Each row of a before or after table is a point. One or more steps were done to the points. Then noise was added and the rows were shuffled. The steps act on columns, c1 being the first. Name the steps. A step turns or swaps two columns, mirrors them in a line or flattens them onto one, adds a multiple of one to another, or multiplies or shifts one. Angles are multiples of 10 degrees, from the lower column toward the higher: turns from -170 to 170, lines from 10 to 170 but not 90. Use the fewest steps. Two steps may share a column if one is a turn and the other turns, adds or multiplies; they go together, in the order done. Otherwise the lowest column goes first.

Before, 11 rows:
[[ 11  17  17]
 [ 22 -10  37]
 [ 38 -24  16]
 [ 21   2  33]
 [-32 -33 -76]
 [-34  42 -56]
 [-14 -20 -59]
 [ 36  18  43]
 [  2  -4 -45]
 [-44  17 -33]
 [ 22  24 -14]]
After:
[[-45 -32  16]
 [ -9 -48  44]
 [  6 -22  17]
 [-10  26 -62]
 [-25 -22  39]
 [ -8  54 -77]
 [ -6  -3 -46]
 [  7 -35 -14]
 [-10 -23  33]
 [ 44  43 -33]
 [ 60  14 -55]]
Steps: multiply c1 by 1.3; turn c1 and c2 by -120 degrees

Before, 14 rows:
[[  2  61 -69  -9   0 -10  36   0]
 [-41 -10 -17 -13   1  32  -4  -4]
 [ -1  -2   3  -2  24  31  -9  11]
 [-11   1  10 -33 -12   5  -2 -28]
 [-10  -4 -34  -4   1  31 -38 -49]
 [  1   2  16  38  38  33 -18  52]
 [ 62  12 -11  46 -41 -18   7  42]
 [-20  28  -7 -29   8 -18 -27 -54]
 [-11   4   6  53  20  18  25  31]
 [-12  28 -31  20 -48 -15 -22 -56]
 [-12  62 -82 -13 -10 -30  53  28]
 [ 15  39 -44  -1  24  -3  68   4]
 [-26  48 -13 -14 -18  35 -17 -29]
 [ 33  32 -58  51 -22 -53  26  52]]
After (14 x 8):
[[-57  18 -58  -8 -34 -18  28 -20]
 [-24  50 -84 -91 -41 -12  51  16]
 [-53 -10 -13  35 -39  -8   7 -55]
 [-51  21  17  52  33  15 -14  10]
 [ 33  -4  12 -25 -12   1  -1   9]
 [ 61   1 -32 -11 -58  -4 -22   1]
 [ 56  27  -8 -36  -7  -8 -26   9]
 [ -7  46 -42 -45   2  -1  66 -13]
 [-10  12   5   0  23  13  -7   3]
 [-31  12   5  60  15   7  26  18]
 [  2  51 -70 -81 -30  -7  36  -1]
 [ 34  33 -14 -26 -43  17 -18  23]
 [ 11  -8 -14 -28   5  13  -5  38]
 [ 48  -6 -34 -38  -1  11 -38   2]]
Steps: mirror c1 and c8 in the line at 130 degrees; turn c2 and c5 by -30 degrees; add 1 times c3 to c4; multiply c6 by 0.4

Before, 9 rows:
[[ 25 -31  16   6 -10 -30 -39  24   7  15  25]
 [ 16  20  22   5 -14   9 -39  19   1  44  -5]
 [-17  -1 -28  -4 -11   9  34  23   6 -21  -6]
 [ 11  -6 -15  17  65   1  -7  19   0  23 -13]
 [  8 -29 -21   2 -12 -42  36 -28 -11  41 -10]
 [ 22  12 -38  -2  56 -29 -41  18 -35  35  10]
 [ 31   9 -20 -16  -3  56  32 -24  19  27   5]
 [-34   1  29 -13  12  95  37  24  12  13  46]
 [ 20  52 -17  -2  54 -10 -40 -76   5  -5  -6]]
After, 9 rows:
[[  5  -8 -33  -3 -12 -19  20  24   5 -22  -6]
 [ -7 -10  -9 -20  65  11   4  18  -2  24  10]
 [  9   4 -13  12  58  35   6  19 -39  34   9]
 [-59  -2 -30  19  -4 -13  15 -25  21  29 -12]
 [ 24   9 -31 -26 -12  34  19 -28 -10  42 -11]
 [  7  37  30 -15  -8  39 -15  24   9  13  -4]
 [ -8 -31   5  39  57  24  -2 -77   5  -7  20]
 [-48  38   9  25  11 -87  -3  24  16  13   1]
 [-18 -16  33  11 -13   4 -20  21   3  43  11]]
Steps: turn c1 and c6 by 130 degrees; turn c2 and c11 by -120 degrees; turn c4 and c11 by 120 degrees; flatten c3 and c7 onto the line at 150 degrees

Before, 11 rows:
[[ -8 -12 -25 -31 -32  -7 -16   9  -5  30 -38  -4  18  -1 -21  -6  52 -19]
 [  6  20 -21 -23   0  13  -7  17  -3 -29 -44 -15  -5   6 -14 -17 -14   1]
 [ 23   1   5   6  40   9 -39 -12 -23   7 -24  30  -5  21 -39  -8   9  -7]
 [ -5   5   5   1  13 -11 -10  -4  19   1 -12   8   1   6  16   0 -21  -6]
 [ -3  25   5  -8  12 -16  25  -5 -16  10 -45  25  27 -12 -34  14 -14  10]
 [ 20  19  30   7 -16   0  13  24  18  -1  27 -49 -21  18 -12  -6 -47  -6]
 [-21  -7  -6 -21   5  17 -18 -25   4   3   3   8  62  38   5  -4   4   9]
 [-19   8  59  -8  13   8 -14 -15  -9  -4  -7 -33  15  -5  22 -35   5  -4]
 [  4   6  -4  12 -19 -21  15  19  -9   4  29  36 -13 -17   9 -23  17 -14]
 [-11  -8  13 -29  20  20  -5   4   1  -7  27 -17 -24   0 -23 -23  -5  16]
 [-26   8 -25  18   0  36  -1  36  -6   7 -28   9 -48 -14 -11 -11 -14  22]]
After:
[[-31  -8  -9  39   4  -2 -18 -11   5   5   3   9  61 -20 -18   9   7   9]
 [ 14   6  -7 -16  20  16  15  15  -9   3  29  36 -15  12  18 -80 -15   3]
 [ 13  20 -34   7 -13 -19  -7  12  -2 -29 -45 -13  -7 -23  -8 -35  -3  12]
 [ -2 -12 -40  -2  58 -17 -17  13  -6  30 -39  -3  18 -33  13 -50 -21 -13]
 [ -8  -7  22  -1  -9 -29  -6   9   1  -6  26 -16 -24 -28 -11 -23  19  27]
 [ -5   9 -41 -14 -15 -23  -2  44  -6   7 -29   8 -49  18 -30  17  -2  24]
 [ 29  18  46  18 -45 -10  13  11  17   0  26 -50 -20   6   4 -23 -24  -2]
 [ -7   5   8   7 -24  19  -9  -1  18   1 -13   9   2   0   5 -12   9  -4]
 [-25   8  93  -5   2  18 -13  -5  -9  -4  -6 -34  16  -8 -14 -88  13  18]
 [ -7  24   8 -11 -16 -27  25  -4 -14  10 -45  24  29  -8  26  53   9  -1]
 [ 13   2   7  20   0 -39 -40 -20 -23   8 -23  31  -4   5   4 -33  42  -1]]
Steps: turn c1 and c8 by -30 degrees; multiply c3 by 1.6; swap c4 and c14; mirror c5 and c17 in the line at 50 degrees; turn c6 and c15 by -110 degrees; turn c16 and c18 by -40 degrees; multiply c16 by 3

Before, 8 rows:
[[ 23  44 -27   9 -29 -23 -38  14  51  -4   4  19  13  -8 -34  37  -2 -46
   -4   9  27 -42 -33  43]
 [-22 -39  54  31 -46   9  -9  -3 -43  14  -1 -48 -12 -23 -25  12 -22 -10
   -1   3   0 -11  30  13]
 [  8 -14 -93   6   5 -18 -61 -19  30 -41   5 -26 -55  30 -37 -36  27  31
   36  -1  29   8  -8  51]
 [ 30 -17  42  18  30  -8  44   3  52  24  29  10 -27  55  17 -27 -29 -11
  -12 -20 -32  -1  18 -12]
 [-30   1  -4  16 -15  -2 -38  79 -10 -10  12 -37  41 -15  18 -12   8  12
  -64 -92 -47  23  10  52]
 [ -9  20 -16  45  35 -14 -34  29  -9 -10  -7 -42  46  -7   1  -4  42 -13
   13 -40 -35 -16  11  11]
 [-26 -37   0 -14  12 -26  52   5 -45  23  33 -30  14   1 -42  -9 -35  46
  -17   2 -39 -20 -20   7]
 [-23  12  22  23  -1 -13 -27  31  54  17 -18  10  61 -37  13  -1  17  18
   64 -16  23  14 -17  39]]
After, 8 rows:
[[-25 -37   0 -14  19 -26  28  21 -45  23  34 -62  43   0 -42   7  31  47
  -18   7 -12 -23 -20  -3]
 [-22 -41  54  32  47   9  12  -2 -43  14  -1 -95 -15 -24 -24  17 -20 -10
    1  13   0  -1  30  -1]
 [-24  13  22  23 -11 -12 -55  14  53  15 -18  20  30 -38  12  -9 -12  17
   64  40  -7  10 -18  15]
 [ 30 -17  41  19   3 -10  55  19  51  24  30  20   8  54  16 -19  41 -11
  -12 -12  -9 -18  20  19]
 [-29   1  -3  18   2  -3 -50  81 -10  -9  11 -75   5 -15  17 -22 -16  14
  -63  52 -47   8   9  93]
 [  7 -14 -93   8 -25 -17 -11 -28  31 -43   4 -52 -81  28 -37 -34 -13  31
   35  53  14 -16 -10   3]
 [ -7  21 -16  44 -54 -14 -42  35  -7 -11  -7 -86  14  -6   2   7  -1 -14
   12  12 -21 -16  11  37]
 [ 25  42 -28   9  19 -25 -32  -1  49  -5   4  39 -16  -9 -35  56 -20 -44
   -3  44   1  -7 -32  -9]]
Steps: turn c7 and c13 by 40 degrees; add 0.3 times c4 to c7; turn c5 and c17 by 130 degrees; flatten c8 and c21 onto the line at 150 degrees; multiply c12 by 2; turn c16 and c22 by 40 degrees; turn c20 and c24 by -90 degrees
